Each row is a point. Each copy is the shape, with its points in the same order, turned, moved and blurred by noise. Say if it was mirrored as well.
In the rows, 128 means zero.

Shape:
[[102  60]
 [108 118]
 [102 132]
 [116 128]
 [ 97 138]
 [103 110]
 [154 123]
 [235 132]]
Copy 1, 8 rows:
[[ 47 134]
 [106 134]
 [120 142]
 [115 127]
 [125 146]
 [ 99 145]
 [110  89]
 [123   7]]
Copy 1 is: only turned
Copy 2 (8 x 2):
[[ 92 210]
 [113 161]
 [ 98 142]
 [123 150]
 [107 131]
 [105 160]
 [160 162]
 [239 178]]
Copy 2 is: mirrored
Copy 3, 8 rows:
[[154 196]
 [113 164]
 [103 156]
 [120 143]
 [ 98 150]
 [116 169]
 [138 128]
 [197  54]]
Copy 3 is: mirrored
Copy 4, 8 rows:
[[210 130]
 [157 141]
 [139 147]
 [139 133]
 [135 154]
 [161 140]
 [136  97]
 [108  22]]
Copy 4 is: mirrored

Shape (8 x 4):
[[125 128 112 146]
 [101 165 132 163]
 [106 160  48 170]
 [214 141 100 154]
 [ 92  43 126  99]
 [136  77 142 170]
 [159 144 131 132]
 [106 112 104 173]]
Copy 1 (8 x 4):
[[155 142 139 154]
 [117 160 157 172]
 [181 212 160 177]
 [188 135 203  96]
 [177  83  70 181]
 [168  88 156 182]
 [141 130 161 117]
 [167 143 146 187]]
Copy 1 is: only turned
Copy 2 (8 x 4):
[[104  96 123 118]
 [ 72 117 156 131]
 [ 49  86 121  64]
 [ 87 107  38 144]
 [198  67 153 108]
 [128  58 124 163]
 [109 127  98 141]
 [ 94  66 138 116]]
Copy 2 is: only turned

Shape, 11 rows:
[[176 174 128 182  82 102]
 [115  63 161 124  93 186]
 [103 162 154 202 111  93]
 [ 97 151  93 167 156 165]
 [144  56 159 106 205 176]
 [132 184 105  77 192 152]
 [200 116 175 113  87 101]
 [127 103 100 170 190 161]
 [ 93 153  92  73 104 152]
 [114  49 108 176 138  84]
 [137 127 154 121 116 120]]
Copy 1, 11 rows:
[[129 194 133 137  58  94]
 [145 172 165 130 205 150]
 [167 154 139  80  69  89]
 [175  95 137 124  93 154]
 [191 119  75 149 219 145]
 [113  93  48 138 101 171]
 [ 97 216  94 148 130  83]
 [207  85 108 156 131 136]
 [ 83 104 135 124 128 156]
 [175 113 159 138 163  46]
 [127 161 112 120 131 112]]
Copy 1 is: mirrored
Copy 2 (11 x 6):
[[ 76 152 186 139 103 185]
 [116 151  70  91 191 170]
 [119 102 203 129 153 167]
 [115 150 142 167 172  91]
 [174 110  24 153 129 134]
 [178 185 127 144  96  73]
 [113 146 124  88  72 214]
 [122 101  98 182 149  97]
 [121 203 131  81 139  85]
 [ 72  51 108 104 137 131]
 [132 143 129 102 122 153]]
Copy 2 is: only turned
Copy 3:
[[ 81  87 127 204 146 114]
 [123 196 167 112 146 164]
 [ 33 110 121 145 170 103]
 [101 155  52 127 160 124]
 [176 133 128  42 152 174]
 [172 122  64 100 118  65]
 [130  89 202 156 116 121]
 [129 126  65  93 154 172]
 [129 191 101 135  86  77]
 [ 52 116 118  91  99 197]
 [111 124 150 127 126 109]]
Copy 3 is: only turned

Shape (14 x 8):
[[108 168 173 165 167 126 147 106]
 [ 70  76 126 162  78  83 140 135]
 [178 107 168 168 124 218 108 122]
 [107 169 111 121 183 104  95 104]
 [ 87 140 109 172  85 107  89 159]
 [ 97 182 121 155 173 137 141 104]
 [136 159 154 139 155  67 113 168]
 [141 110 208 116 124 159 127 155]
 [117 165 118 166 197 119 179 111]
 [ 57 170  88 135 164  89 117 181]
 [ 72  73  82 172 103  97  97 131]
 [144  87 110 202 178 142 117 158]
 [207 141 183  63  99 197 140 156]
 [117  92  62 209 103  94 114 140]]
Copy 1, 14 rows:
[[166  46  84 129 125 118 121 109]
 [108 170  51 172 126  95 171  97]
 [213 125 151 138 105 202 152 124]
 [138  72  94 135 148 103  78 179]
 [ 95 157  73 108  99 116 136 155]
 [136  54  87 126 136 133  85 129]
 [144  92  91  88 156  75 154 152]
 [184 101 161 138 116 107 177 114]
 [129  38  78 129 172 150 106 110]
 [ 46  77  85 116 135  93 121 170]
 [ 92 170  44 187 135 135 148 160]
 [137 102  72 134 166 188 183 163]
 [204 132 235 106 137 121 154 103]
 [106 179  30 129 153 171 141 149]]
Copy 1 is: mirrored
Copy 2 (14 x 8):
[[157  94 133 139 166 208 123 144]
 [155 117 206 202 117 111 103 146]
 [196 122 104  62 140 129  83  99]
 [106  66  95 159 136 167 159 147]
 [125  83 165 169  70 140  85 132]
 [142  77 130 128 130 200 159 155]
 [ 90 114 109 176 140 179  84 165]
 [134 123 146 101 191 134  66 122]
 [156 112 119 137 144 206 165 193]
 [ 82  57 152 164  97 163 125 210]
 [160  86 166 200  79  89 119 153]
 [193 109  90 133 111 126  95 195]
 [ 92 174 127  35 176 126  87  90]
 [177 121 139 190  46 118 112 164]]
Copy 2 is: only turned
Copy 3:
[[167 128 128 144  75 155 154 101]
 [143 130 116 104  66 151 125 225]
 [155 128  82  82 104 151  51  78]
 [100 122 199 170 102 150 129 110]
 [ 83 184 124 133  89 154 117 181]
 [130 141 167 126  74 179 166  83]
 [142 155 124 203 131 127 153 139]
 [147  83  61 157  95 153  91 121]
 [175 123 164 119 100 168 178  80]
 [ 91 148 161 172 104 202 178 160]
 [122 162 159 110  77 176  89 222]
 [164 160 144  96 141 194  91 136]
 [107  56  40 112 123 103  85  69]
 [134 201 165  81 121 147 120 203]]
Copy 3 is: mirrored

Shape, 14 rows:
[[187 193 179 190 143 120 135 173 154]
 [107 105  61 110 120 160 106 114 110]
 [110 118 102 110 102  80 112 197  72]
 [173  75  84  94  93 127 200 146 100]
 [139 107 110 115 104 107  43 165 137]
 [130 171 136 107 165  23 161 167 128]
 [193 135  72  69 199  92 159 118 123]
 [145 172  80 162 119 159 118 114 108]
 [ 89  87 114 118 149  94 183  74 165]
 [ 71 130 121 159 182 165 192 118 177]
 [142 143 171 118  43 215 141 128  61]
 [165  95 181  76 116 117 145 109 105]
 [123 187  92  99 146  80 165 187 119]
 [158 155  97  72 123  98 127 116 154]]
Copy 1 (14 x 9):
[[ 80  89 131 125  27 119 186 148 105]
 [148 163 136 166 148 196 105  89 133]
 [178  89  67 188 115 143 118 121 166]
 [110 161  62 124 144 191 134 141 219]
 [142 112 116 193  63 146  71  66 150]
 [124  57 124 132 125  74 124 174 176]
 [ 84 172 154 170 149 103 110 174 195]
 [ 93 137 136 172 121 189 166 108 103]
 [121 128 154  59 166 164  75 144 156]
 [156 148 193  61 128 182 144 161 123]
 [129 176  32 106 108 165 198  44  97]
 [102 163  63  95 114 106 101 103 154]
 [150  85 131 163 131 112 172 153 182]
 [ 97 132 145 150 130 117 120  93 187]]
Copy 1 is: mirrored
Copy 2 (14 x 9):
[[148 160 171  96 159  52 139  53 139]
 [105 114  73 109 119 140  63 177  99]
 [ 67 136 141  53 138  98 123 206 145]
 [ 75 104 100  64 167 204 108 120 176]
 [ 76  75 115  86 116  54  98 150 114]
 [129 145 116  97 163  89 225 154 157]
 [149  78  85 138 209 134 143 146 150]
 [167 141 125  86 149 126  68 139  80]
 [117 125  59 148  90 162 167 138 144]
 [132 213  72 172 104 125 117 103 148]
 [ 55 139 210 102 130 187  59 105  72]
 [ 75  68 165 149 128 156 152 116 137]
 [117 158 100  77 198 107 177 168 134]
 [102  85  85 116 167 115 154 126  88]]
Copy 2 is: only turned
Copy 3 (14 x 9):
[[ 63 155  39  65 114 144 129 201 136]
 [162 145 144 169 126 128 109 112 115]
 [105  82 136 165  97 112 169 155  74]
 [135 189 133 156 111  63 215 111 111]
 [109 112 123 156  59 179 134 125 133]
 [ 75  63 100  55 140  94 179 126 122]
 [182 124 115  61 142 115 203  93 140]
 [160 152 107 124 121 114  82 176 124]
 [ 97 138 110 125 162  69 126  41 156]
 [ 97 176  59 119 206 112  87  80 105]
 [ 90 217 172 187 154 117 138 225 135]
 [ 81 156 145 144 145 124 199 131 183]
 [106 101 123  59 142 102 153 148  71]
 [123 138 155  77 105 131 148 110 145]]
Copy 3 is: only turned

Shape:
[[160 163 151 187 177  96 127  97 122  56 190]
 [ 40 130 124 137 114  84 129 104 113 169 159]
 [201 163 145 165 133 100 167  95 145  96 184]
 [200 160  96 129 132 136 127 109 143 117 172]
 [ 23 112 178  67 120 122  87 118 141 160 179]
 [163 112 168 151  70 164 115 179  82 122  87]
 [130 110 139 129 105 183 106 151  61 127  73]
 [177 184 119 189 130  69 136 157  82 111 185]
 [ 71  69 149 103 137 104  87  72 117 186 135]
 [176 172 104 183 113 116 108 117 158  83 171]
 [ 35 135 135  85 146 149 126 105 123 176 101]
 [145  81 123 124  97 129 135 177 120  89  66]
 [ 87 124 161  70 156 100 107 128 124 181 130]
 [160 100 173 152  62 177 142 142 102 126  75]
 [163  91 126 115  86 171 165 140  77  87 134]
 [142  54 130 142 122 211 132 181 120 150 107]
 [ 60 122 165 116 144 116 145 126 140 174 136]]
Copy 1 (17 x 11):
[[103 101 168 137 164  63  68 188 104 112 101]
 [125 113 128  92 123 174 108 111  96 143 210]
 [155  78 183 171 170  68 107 153 107  95 108]
 [187  96 160 161 193  87 133 162 133 126 106]
 [153 164 167  32 105 198 162 127 103 105 193]
 [134 132 141 147 136 123 178  56 104 166  52]
 [113 142  99 118 137 115 191  72 146 170  76]
 [105  42 175 168 186  95 115 151  97 166 112]
 [149 156 145  79 143 204 117  91 162 112 181]
 [155 120 159 165 168  87  91 196  94 150  97]
 [137 159  87  80 117 174 181 119 141 119 199]
 [141 140 148 168  81 117 173  96 159 173  87]
 [123 129 161  95 135 193 182 123 148 112 166]
 [155 139 110 161 125 131 159  53 108 147  65]
 [166  92 145 120 108  77 152  62 139 155  78]
 [180 108  80 115  97 165 169  94 151 153  38]
 [126 130 124 108 107 181 151 118 126  95 166]]
Copy 1 is: only turned
Copy 2:
[[191 134 144 102 210 134  82 182 163 173 135]
 [ 66 120 174 131  94 104 117 164 134 159 147]
 [216 136 119  80 173 120 114 157 114 147 169]
 [190 183 101  57 134 135 107 160 121 125 128]
 [ 60  80 194 123  92 154 130 170 133 106  67]
 [134 148  28 179 147 137 105 142  73 126  85]
 [101 179  60 188 138 164 111 164 104 129  82]
 [171 167 110  87 180  74  94 182  98 209 138]
 [105 129 173 144  43 162 143 135 164 154  85]
 [189 147 104  73 162  89  81 175 153 117 135]
 [ 43 159 167 148  97 157 145 148 143 103 112]
 [122 168  62 150 142 153  61  96  89 117 100]
 [ 90 146 178 128  99 146 156 137 110 130  71]
 [149 138  33 196 124 150 126 128  78 104 126]
 [146 132  51 138 129 199  77 168  70 143 146]
 [ 87 148   7 136 128 187 143 120 133 137 101]
 [ 79 109 156 134 119 143 154 124 133 141 115]]
Copy 2 is: only turned
Copy 3:
[[195  65 163 214 125  87 150 131 173 152 172]
 [ 76  89  96 136  81 106 195  87 162 138 104]
 [175 133 145 206 132  94 159 140 149 201 187]
 [175 167 113 172 113 136 143 149 145 160 194]
 [ 38  91 106  80  46  68 150 108 187 136 148]
 [136 170 225 103  80 135 193 154  97 100 153]
 [156 155 184  62  94 137 177 129 133  72 128]
 [151 112 176 227 123 149 192  75 132 146 185]
 [110 110  59  78  58  53 194 109 145 114 130]
 [172 115 141 209  80 143 137 155 142 170 171]
 [ 78 116 104  56 111 103 135  97 164 126  90]
 [120 188 176 138 106 108 174 174 119  63 130]
 [ 79 116 100  90  97  67 145  78 127 123 153]
 [156 180 202  93  93 116 208 168 110 135 121]
 [156 198 183 130 113 124 206 165 175  97 162]
 [124 151 150  70 137 141 203 205 116  87 160]
 [ 75 108 122 104 126  76 166 113 142 134 119]]
Copy 3 is: only turned
Copy 4, 17 rows:
[[131 170 184  77 213 204 167 139 114 153 117]
 [125 100 115 119 170  95 129 143  79 173 208]
 [133 189 137  99 143 221 161 133  99 164 106]
 [149 188 150 119 123 203 110 116 145 151 137]
 [195  67 158  84 153  65  90 124  73 199 184]
 [174 195 124 164 134  62 138 159 126 128  75]
 [192 154 117 178 161  68 112 143 147 105 102]
 [ 87 224 126  77 181 158 151 142 145 159 134]
 [205  86 128 153 171  94 135 133 105 217 202]
 [123 202 197 109 134 188 145 142 119 135 147]
 [185  65 107 138 150  85 108  92  94 126 191]
 [179 137 130 148 101  89 171 175 163 109  99]
 [197 102 102  93 148  85 131  92 121 183 173]
 [188 175 124 189 119  87 144 161  95 121  73]
 [162 142 114 156 131 134  97 192 142 131  71]
 [161 118 147 205 111  77 121 119 162 159  64]
 [158  84 111 111 150  91 144  97  78 169 161]]
Copy 4 is: only turned

Shape (16 x 12):
[[131 169 158 144 136 109  92 195 210 127 139 160]
 [147  74 139 161 110  81 177 121 102 142  54 105]
 [155 202 122 117 113 115 133 134 176 130 126 152]
 [136  79 181 190 102  89 162 129  83 149  79 118]
 [136  55 135 135 104  98 172 133  88 142 129 179]
 [145 217 144  90 125 107 102 172 165  78 145 129]
 [138 198 136  98 100 163  80 139 186 175 134 136]
 [108 188 159 105 130 161  77 145 153  80 112 153]
 [129  48  99 143 109  80 159 142 111 137  83  93]
 [ 61 131  83 160  68 119  74 113 158 114  96 154]
 [113  87 135 157 160  83 169  84 136 135  86 149]
 [172 163 135 136 117 180 119 153 201  82 127 142]
 [151 111  87 166 114  93  45 105 115 116  76 167]
 [122  99 139 115  64  85  49  79 180  96  92 152]
 [128  31 133 152 156  93 145 109  90 160 105  89]
 [118 136 108 179  77 102  63  74 148 103 154 120]]
Copy 1 (16 x 12):
[[147 156 140 119 146  85 110 110 128 134   7 144]
 [104 123 127 117 186 174 186 113  90 114 174 165]
 [147 145 161 144 100  66 120 115 110 116  88 162]
 [131  92 110  87 175 181 191  90 100 118 149 142]
 [ 99 104 126 112 188 133 147  69 113 182 171 123]
 [180 144 192 168 109  94  85 122 103 120  53 121]
 [140 130 113 158  78  58 116 141 169 116  66 135]
 [166 152 192 141  89 123 123 126 164 145  59 109]
 [ 75 126 117 133 203 184 137 123 104 126 160 152]
 [ 31 124 175 109  96 146 113 118 164 114  83 134]
 [108 138 163  63 184 132 156 132 122 141 163 166]
 [168 146 160 163 105 118 113 102 154 157  56 203]
 [ 57 121 150 114  95 162 152 163  93 189  98 140]
 [ 56  69 201 145 135 124 161 162 149 150  69 144]
 [111 106  98  87 207 183 136 156 118 150 182 144]
 [ 81  55 169 102  88 143  91 148 125 130  88 167]]
Copy 1 is: only turned
Copy 2:
[[ 87 143 153 141 139 158  92 100 153 203 139  83]
 [128  60 174 111 100  88 141 186 176  96  81 154]
 [134 123 105 106 111 157  79 104 122 168 112 110]
 [123 107 182 119  84  84 150 197 193  92  87 120]
 [121  62 119 121  89  92 187 187 163 117 125  81]
 [121 141  98 139 146 160  39 107 135 150 163  93]
 [138 159  77 165 119 174  96  84 158 182  83 111]
 [113 162  96 184 145 143  58 159 116 169 124 101]
 [139  40 156 137 113  92 161 174 187 118 125 165]
 [154 113 138 209  55 129 120 161 119 201 135 154]
 [ 71  82 137 106  93  85 149 182 131 141  99 161]
 [155 148 128 139 181 128  98 114 103 182 110  93]
 [122  97 164 191  83 184 155 168  90 126 123 148]
 [108  99 148 231  72 103 117 105  89 134 116 128]
 [ 94  80 136 135 123  85 199 184 196  93 112 178]
 [148 162 142 183  67 119 147 118 101 135 159 163]]
Copy 2 is: mirrored
